Each row of a before or after table is a point. The points were changed in one or more steps. Then noise was added and the rows were shuffled. The steps act on columns, c1 being the first. Name the steps. A step turns or swaps two columns, mirrors them in a line or flattens them onto one, adds a multiple of one to another, or multiplies or shifts one. Angles are multiples of 10 degrees, from the lower column toward the higher: turns from -170 to 170, lines from 10 to 170 but not 90. Use the fewest steps. Two steps may share a column if one is a turn and the other turns, adds or multiplies; they go together, in the order done. Otherwise the lowest column goes first.
(in the rows, 128 means zero)

Before (14 x 3):
123  158  148
168  120  163
155  156  160
106  91  163
95  144  158
138  81  89
168  140  116
128  153  92
127  80  151
112  143  167
161  162  140
119  86  115
144  126  167
122  152  159
After:
153  132  91
147  91  116
85  131  116
151  138  159
139  146  167
139  163  157
167  101  140
129  112  166
82  121  151
161  106  160
157  138  148
83  110  89
126  88  164
88  143  163
Steps: turn c1 and c2 by -80 degrees

Before:
102  105  131  139  140  141
152  84  90  153  161  104
178  156  94  86  198  151
139  155  129  159  132  153
154  98  98  84  155  163
108  163  91  120  118  160
115  151  158  85  152  129
116  133  119  121  112  158
158  127  104  144  142  94
119  75  109  127  161  103
After:
157  127  104  119  148  96
104  104  132  120  144  138
154  82  90  115  168  104
120  76  107  140  159  103
107  163  92  131  115  160
116  155  156  176  137  129
115  133  119  128  109  156
178  155  95  190  182  152
154  98  96  178  140  162
139  156  129  102  142  152
Steps: mirror c4 and c5 in the line at 80 degrees

Before, 8 rows:
173  159  101  161  155  175  128  153  180  122  110
121  105  135  145  89  99  118  97  112  141  147
159  115  110  165  124  136  63  135  107  132  111
147  151  134  140  129  100  115  129  93  131  159
128  128  115  196  133  107  97  108  116  121  136
179  149  184  159  157  161  125  165  186  133  157
101  171  143  100  161  113  152  107  180  183  122
123  125  118  139  119  105  90  128  117  144  184
After (8 x 11):
161  171  143  101  162  113  145  107  181  183  122
94  125  118  140  119  104  146  128  116  144  184
107  150  184  159  158  160  81  167  188  132  157
112  158  101  161  155  175  85  153  179  122  110
121  104  135  146  89  99  137  97  112  141  147
99  128  115  196  133  107  139  108  116  122  136
56  115  110  164  124  135  122  135  107  132  112
110  150  134  140  130  101  115  130  93  132  159
Steps: turn c1 and c7 by -110 degrees

Before:
123  168  179  124  88  90  127  136  88  200  128  111  166  175
125  100  102  168  124  114  142  141  127  184  156  112  129  124
111  148  119  159  106  153  175  171  90  154  118  135  131  157
101  71  136  100  181  124  153  131  113  188  136  129  138  155
80  125  153  181  130  128  147  163  117  171  153  134  129  174
149  95  128  147  152  124  173  142  150  157  124  88  186  173
124  111  125  97  121  119  156  127  164  120  67  175  163  124
64  125  122  114  113  142  181  157  99  139  182  118  161  139
107  110  117  144  117  146  135  105  125  121  122  96  84  128
119  153  80  121  144  162  133  102  151  124  136  130  141  149
87  136  139  109  117  182  110  153  138  135  143  144  147  138
108  136  125  154  147  102  167  154  78  139  128  82  172  127
127  128  106  127  106  113  130  150  128  114  118  122  71  137
After (13 x 14):
64  128  125  115  113  143  181  158  97  137  181  118  160  148
121  168  181  124  90  89  129  136  87  199  127  109  166  213
126  126  102  128  105  114  132  150  129  117  120  121  73  129
102  67  136  99  180  123  152  131  116  189  138  131  137  186
87  133  137  109  117  183  112  152  138  136  144  142  145  142
123  111  125  97  123  116  155  129  162  120  67  176  162  121
117  150  78  121  142  162  131  104  152  127  135  131  141  148
111  145  118  159  105  154  176  170  90  155  118  131  134  171
109  111  116  142  118  149  136  107  126  120  121  95  86  125
108  135  125  154  147  99  166  154  79  138  128  84  170  132
78  124  153  183  128  127  149  165  119  172  155  133  132  198
153  96  128  151  151  124  174  143  149  154  128  87  186  190
126  98  102  171  123  112  142  140  126  184  154  112  126  153
Steps: add 0.5 times c10 to c14

Before (13 x 24):
172  86  158  170  146  124  81  109  151  101  102  111  139  161  122  134  105  166  111  73  172  95  147  181
139  110  115  129  107  127  115  178  136  63  125  138  102  115  115  96  81  153  178  96  157  128  100  136
113  131  133  122  154  120  112  128  152  87  167  166  134  102  125  63  110  125  146  145  127  99  101  124
138  157  131  116  162  92  116  100  144  138  157  149  162  72  124  143  162  123  154  129  103  135  137  143
100  145  124  111  144  101  128  119  134  134  140  84  142  101  139  132  99  103  123  100  88  145  145  118
97  146  140  131  81  88  142  126  110  111  143  106  94  116  155  105  106  156  117  117  91  174  155  132
148  103  171  153  131  158  129  98  150  145  79  94  148  154  141  140  79  193  125  108  153  120  138  205
90  123  119  103  136  94  102  143  204  121  170  155  143  104  114  107  152  149  140  145  104  114  84  116
97  153  137  106  132  51  160  82  143  151  147  73  156  102  154  141  135  131  141  102  116  99  167  152
156  100  159  139  147  188  134  95  161  112  97  119  156  143  154  130  119  204  112  75  189  123  161  147
124  95  155  145  82  146  67  151  106  101  107  111  107  137  110  92  102  156  165  104  158  90  103  126
139  117  89  122  123  143  102  155  87  102  135  141  64  143  90  81  98  153  154  82  130  108  113  144
94  135  131  141  177  94  110  139  170  126  125  131  145  127  140  112  161  129  165  145  121  115  136  136
After:
91  122  117  103  136  93  102  143  208  120  172  155  140  104  147  175  136  109  141  145  95  114  152  112
123  97  156  145  83  148  69  149  106  101  108  111  108  137  153  172  121  100  166  103  148  90  100  129
90  135  130  140  178  95  109  139  170  127  124  131  147  128  118  133  164  118  168  143  112  116  142  135
156  102  160  139  148  189  134  96  163  113  95  121  157  143  128  100  138  23  111  75  179  124  109  146
114  135  131  123  155  122  111  126  151  89  170  165  131  102  130  190  142  133  145  147  119  101  91  123
100  147  121  112  147  102  128  120  133  134  141  84  144  100  107  113  115  153  122  100  80  144  100  117
147  102  171  151  134  157  129  98  148  146  79  94  147  153  137  112  94  42  126  107  144  121  93  206
97  145  139  130  79  87  141  127  112  111  143  108  95  117  114  125  141  81  117  118  82  173  89  133
170  84  157  169  148  124  83  109  152  100  103  109  137  158  144  108  121  87  111  72  165  97  107  181
137  158  130  114  160  92  116  100  143  137  157  148  161  72  127  111  145  135  155  127  95  136  159  143
140  110  116  127  107  129  115  179  134  64  125  139  104  116  147  170  102  103  180  96  145  128  87  138
98  154  137  104  132  51  161  83  142  153  149  74  155  102  106  90  144  110  141  103  107  97  125  151
138  114  90  124  124  144  103  155  88  99  136  141  65  141  171  169  127  115  155  81  119  107  90  145
Steps: turn c15 and c18 by -160 degrees; multiply c18 by 1.3; turn c16 and c23 by 130 degrees; turn c17 and c23 by 50 degrees; shift c21 by -10
